Every row gives one point. The points of each table are mixes of a few directions, plus a little noise. Count the directions of each table, and those that both share. Where both have some left over, give the other angles between the two spaces (their principal angles), to ten degrees, smallest first.

First:
[[-11.5  11.9   1.3]
 [-11.4  11.2   3.8]
 [ 30.0 -35.8  27.0]
 [-12.5  14.2  -9.1]
 [  5.3  -1.8 -22.4]]
Second, 7 rows:
[[-24.5  22.5  14.8]
 [ -2.1   3.6  -4.3]
 [ 12.3 -14.7  16.8]
 [ 28.2 -26.5 -12.9]
 [-24.0  23.1  10.9]
 [ -9.1  10.0  -3.6]
 [ 20.2 -16.1 -21.9]]
Directions: first 2, second 2, shared 2

First, 5 rows:
[[ -8.4  -0.9  48.9  -3.9]
 [ -2.2  -0.2  13.6  -1.2]
 [  9.5   1.2 -55.7   4.8]
 [  0.9   0.2  -5.5   0.2]
 [  0.3   0.1  -1.5   0.1]]
Second, 7 rows:
[[  1.7   0.2  -9.1   0.8]
 [ -8.9  -1.1  52.0  -4.4]
 [  8.8   1.2 -52.0   4.4]
 [ -5.8  -0.7  34.8  -2.8]
 [  4.5   0.5 -25.8   2.4]
 [ -3.2  -0.3  18.0  -1.6]
 [  3.1   0.3 -18.0   1.6]]
Directions: first 1, second 1, shared 1

First, 7 rows:
[[ -9.4 -47.5 -14.1 -25.1  14.6 -25.0]
 [  7.2  36.3  10.6  19.3 -11.0  19.3]
 [  6.5  32.6   9.4  17.3  -9.9  17.1]
 [  4.2  21.2   6.1  11.2  -6.3  11.0]
 [ -8.8 -43.9 -12.8 -23.1  13.2 -23.1]
 [ -0.1  -0.8  -0.1  -0.5   0.4  -0.4]
 [  0.4   1.9   0.6   1.1  -0.8   1.1]]
Second:
[[-25.4  -8.3  -6.3   3.0   3.1  -6.4]
 [  8.6  15.5   8.9  10.7  -8.1  18.4]
 [ 34.3 -29.1   2.4 -21.6   3.7   1.6]
 [-27.0  -8.4  -8.0   1.4   4.6 -11.1]
 [ 49.5  10.1  -3.9 -27.1   8.7 -29.7]
 [ 10.1  27.9   5.8   9.4  -5.8   6.3]
 [-17.5  19.6  -0.9  12.7  -2.5  -1.1]
 [-36.5 -12.8   8.6  25.5 -11.1  38.2]
 [  4.1 -14.4  -6.4 -14.0   7.3 -15.9]]
Directions: first 1, second 3, shared 1

First, 7 rows:
[[  4.8  -0.2  11.1 -29.4  39.3 -27.6  45.7  13.7]
 [ -6.3  14.7 -24.7  17.9 -14.4   6.7 -35.3 -16.4]
 [  1.3  -3.1   4.6  -2.2   1.5  -0.7   5.5   2.7]
 [ -2.4   7.5 -12.1   6.3  -3.6   0.5 -13.3  -6.9]
 [  7.6 -26.2  37.3 -12.9   1.3   5.8  35.6  20.5]
 [  0.9 -10.8   8.9  13.2 -24.4  21.0 -13.2  -0.2]
 [ -5.1  19.1 -25.7   7.6   1.2  -5.6 -23.0 -14.3]]
Second (9 x 8):
[[ -5.8  -8.4  41.4 -26.9  -0.1  31.4   2.5 -10.0]
 [  0.7   1.8  -6.2  15.9  12.4  16.3  12.1  -1.1]
 [  3.1   4.0 -28.0  16.8  -3.2 -15.1   7.3   4.5]
 [  9.6   2.1 -30.3  -9.9 -21.9 -11.5  14.9 -17.8]
 [ -3.0  -3.6 -17.7  -3.5 -37.5 -21.1  21.2   4.0]
 [-13.7  -3.1  44.4   3.9  26.4   5.6 -30.2  24.7]
 [ -2.2   3.7  19.7   0.0  26.1 -16.2 -44.6  17.6]
 [  3.5   4.5 -29.9  19.7  -2.1  -2.8  16.5  -2.5]
 [  5.1   0.8   6.5 -17.5   0.9  13.0  -1.4 -17.4]]
Directions: first 2, second 4, shared 0; angles 30, 90

First (9 x 9):
[[ 12.9  12.3   3.9   8.3  -6.7   9.6  23.1   9.2 -16.5]
 [-18.8 -36.2  -5.7 -26.2  12.7 -23.6 -48.9 -24.4  36.0]
 [ 10.9 -13.3   1.3 -11.2  -1.3  -4.3  -5.2  -6.1   2.6]
 [ 13.8 -25.0   2.5 -20.8  -0.2 -10.4 -13.9 -12.6   9.1]
 [-44.8  26.8  -8.5  25.5   9.4   5.9  -5.9   7.4   6.7]
 [ 14.7  23.8   4.6  16.0  -9.3  15.5  33.6  16.5 -24.3]
 [ 25.9   6.9   5.3   2.1  -9.8   8.6  25.8   8.5 -18.6]
 [ 21.6   1.8   5.9  -1.2  -7.3   5.4  17.7   4.2 -13.7]
 [-37.8   3.1  -8.5   5.7  11.7  -6.7 -24.4  -5.6  19.5]]
Second:
[[ -3.4  -4.6  14.0 -30.9  31.1  -2.9 -13.9  -7.0   1.4]
 [  1.1 -25.0  -4.9 -23.8  17.0 -10.8 -16.6 -12.2  16.6]
 [-18.1   8.7  17.7  17.1 -21.8  32.5  18.2   5.3 -34.9]
 [  2.6 -26.2 -31.3  12.7  -9.1  -6.4   7.6  -1.7  17.1]
 [ -6.7   5.2  25.2  14.6 -42.6  16.6  -6.0  -2.9 -26.7]
 [ 12.2   2.4 -17.4   9.7  -2.5 -15.4   0.2   3.5  16.9]
 [  6.8  10.4   7.4 -20.4  27.3 -13.7 -11.7  -0.4   8.7]
 [ 14.5  12.1 -19.5  -0.5  22.7 -21.0   3.0   8.2  22.4]
 [-11.7  25.1  38.6   6.6 -22.0  25.0   1.5   3.3 -37.9]
 [  3.7  -9.8 -30.1  15.5   0.1  -4.7  15.4   5.6  14.3]]
Directions: first 2, second 4, shared 1; angles 80
